Each row is a point. The ring and each string are closed loops that go straight from each point to the next, and from the last back to the first. Before rounding, they use only three directions, however many columns there are. Count how often each string passes through the ring. Passing back the other way cancels.
(in the rows, 128 means zero)

Ring:
[[158 172 127 163]
 [185 189 130 160]
 [207 185 151 151]
 [202 149 172 152]
 [178 141 174 143]
 [147 154 155 137]]
String, 23 rows:
[[144 173 126 156]
 [152 156 106 201]
 [174 165 135 168]
 [174 182 140 148]
 [178 206 128 144]
 [198 198 122 170]
 [203 187 134 168]
 [187 170 148 154]
 [210 167 148 172]
 [207 163 154 167]
 [190 175 158 139]
 [210 168 173 139]
 [223 129 181 171]
 [210 122 182 168]
 [188 139 163 163]
 [176 161 164 136]
 [166 145 177 127]
 [150 144 178 117]
 [142 153 169 117]
 [134 141 158 136]
 [156 146 147 159]
 [167 174 151 136]
 [159 178 146 134]]
Times through: 4
String (25 x 4):
[[185 170 137 168]
 [181 166 131 178]
 [172 175 142 150]
 [151 181 128 150]
 [139 158 126 166]
 [134 149 136 157]
 [125 157 149 129]
 [140 139 153 149]
 [169 153 152 156]
 [166 166 154 138]
 [141 169 160 114]
 [128 150 152 133]
 [129 142 140 156]
 [133 160 132 153]
 [150 155 123 179]
 [162 157 115 195]
 [175 170 132 169]
 [176 183 146 140]
 [190 205 131 148]
 [200 213 135 141]
 [185 191 149 135]
 [187 181 148 146]
 [193 203 147 130]
 [210 212 134 151]
 [200 185 130 174]]
Times through: 3

Ring:
[[119 139 178 120 144  78]
 [124 123 188  69 125 113]
 [124 135 141  90 131 109]
 [125 137  79 126 142 110]
 [132 113  61 112 135 145]
 [125 124 112 129 144 110]]
String (24 x 6):
[[112 162 158 177 165  37]
 [114 151 183 151 156  51]
 [116 142 199 123 146  67]
 [114 148 211 122 146  58]
 [120 140 164 114 141  85]
 [120 140 156 114 141  88]
 [120 134 202  78 130  95]
 [131 100 210   7 103 157]
 [130 110 169  42 114 145]
 [126 125 139  87 130 120]
 [118 151 142 119 142  80]
 [117 161 126 123 144  74]
 [124 142  99 109 137 106]
 [128 124  96  96 131 131]
 [129 121  84  99 132 136]
 [126 128 108 111 137 116]
 [124 139  82 139 147 101]
 [127 123 112 104 135 123]
 [129 116 106  96 131 135]
 [123 135 100 136 146 100]
 [130 115  68 131 142 132]
 [133 103  79 114 136 147]
 [132 105 111  92 130 145]
 [123 133 129 121 142 100]]
Times through: 3
String:
[[123 140 136  90 131 105]
 [130 111 150  45 114 149]
 [127 118 186  36 113 134]
 [122 133 191  67 125 104]
 [122 136 159 100 135  97]
 [127 119 144  80 127 127]
 [131 106 172  38 112 150]
 [131 105 190  19 106 153]
 [123 133 177  71 126 107]
 [120 145 142 119 142  85]
 [125 130 128 105 136 111]
 [130 118 113  78 125 140]
 [129 122  92  91 129 136]
 [130 117 101  92 130 137]
 [125 132 105 119 140 110]
 [125 136  70 140 147 108]
 [136 104  29 111 133 165]
 [141  85  45  75 120 194]
 [133 105  87  90 128 155]
 [124 130 115 118 140 108]
 [126 130  73 141 147 111]
 [138  98  21 110 132 174]
 [128 127  50 140 145 122]
 [124 136  98 130 144 103]
 [128 122 107 102 134 125]
 [128 120 109  96 131 130]
 [121 146 113 132 146  88]
 [115 167 113 146 152  61]]
Times through: 0

Ring (8 x 9):
[[127 133 121 103 175 102 128 121 100]
 [ 83 132 168  99 141 126  98 117 104]
 [ 58 128 197 123  86 139  57 128 125]
 [ 80 117 159 148  69 128  54 144 132]
 [124 110  98 155  97 106  84 152 124]
 [162 112  59 160 126  84 108 155 122]
 [172 124  67 153 146  77 116 149 124]
 [152 132  96 124 169  88 127 132 111]]
String:
[[139 118  89 129 147  98 117 138 107]
 [147 119  91 165 107  91  87 155 135]
 [151 114  81 174  98  89  84 160 137]
 [133 117  97 145 121 100  98 145 119]
 [152 108  57 135 148  93 127 145 100]
 [168 102  38 167 119  83 110 162 119]
 [164 110  61 185  93  82  84 168 141]
 [192 107  21 176 131  68 118 166 125]
 [187 119  51 186 116  68  98 166 143]
 [155 127  94 164 118  84  92 153 138]
 [171 135  92 168 130  74  96 152 145]
 [128 125 114 133 134 102 102 137 117]
 [139 124  95 114 169  98 130 129  99]
 [139 132 101  88 206  98 153 115  84]
 [107 142 158  97 167 112 114 115 106]
 [102 135 158 121 130 114  90 127 120]
 [122 123 113 112 156 107 120 128 100]
 [121 127 112  84 193 109 145 114  80]
 [126 123 107 110 162 105 125 127  97]
 [121 131 130 123 143 105 104 131 115]
 [142 124  91 111 176  96 136 128  96]
 [178 139  81 136 180  71 133 137 120]
 [176 134  84 166 137  71 102 152 142]
 [145 127 106 162 112  90  86 151 138]]
Times through: 3
String, 31 rows:
[[ 49 116 192 146  44 145  32 142 135]
 [ 66 113 169 153  49 136  40 146 135]
 [ 69 113 172 174  24 133  21 156 152]
 [ 95 118 149 169  56 118  45 154 146]
 [106 114 133 177  53 113  46 159 148]
 [135 103  78 173  82 100  78 162 130]
 [156 101  53 178  93  89  89 167 129]
 [146 113  83 173  95  92  82 160 136]
 [133 120 106 152 112  99  89 148 128]
 [144 117  83 139 138  94 112 143 112]
 [129 122 109 138 127 102  99 141 118]
 [152 123  91 161 118  87  94 152 134]
 [178 129  79 187 109  70  85 163 154]
 [186 133  75 180 126  66  96 160 150]
 [140 131 118 157 115  92  84 147 139]
 [129 126 117 138 128 101  97 139 122]
 [158 122  69 111 189  88 148 130  92]
 [156 124  74 106 195  89 152 126  89]
 [130 122 104 121 151 102 117 133 104]
 [117 134 143 131 130 106  92 133 125]
 [112 138 150 112 151 109 105 123 113]
 [107 137 144  75 195 114 139 106  84]
 [108 128 128  73 196 116 145 108  76]
 [101 127 136  91 166 119 123 116  90]
 [ 68 132 183  84 148 135 102 109  95]
 [ 49 137 222 115  91 142  53 121 127]
 [ 50 135 220 127  76 142  44 127 135]
 [ 23 134 249 124  56 156  26 124 137]
 [ 42 127 213 123  72 148  45 127 126]
 [ 92 120 143 122 116 123  88 132 111]
 [ 78 116 154 122 101 131  78 132 111]]
Times through: 0
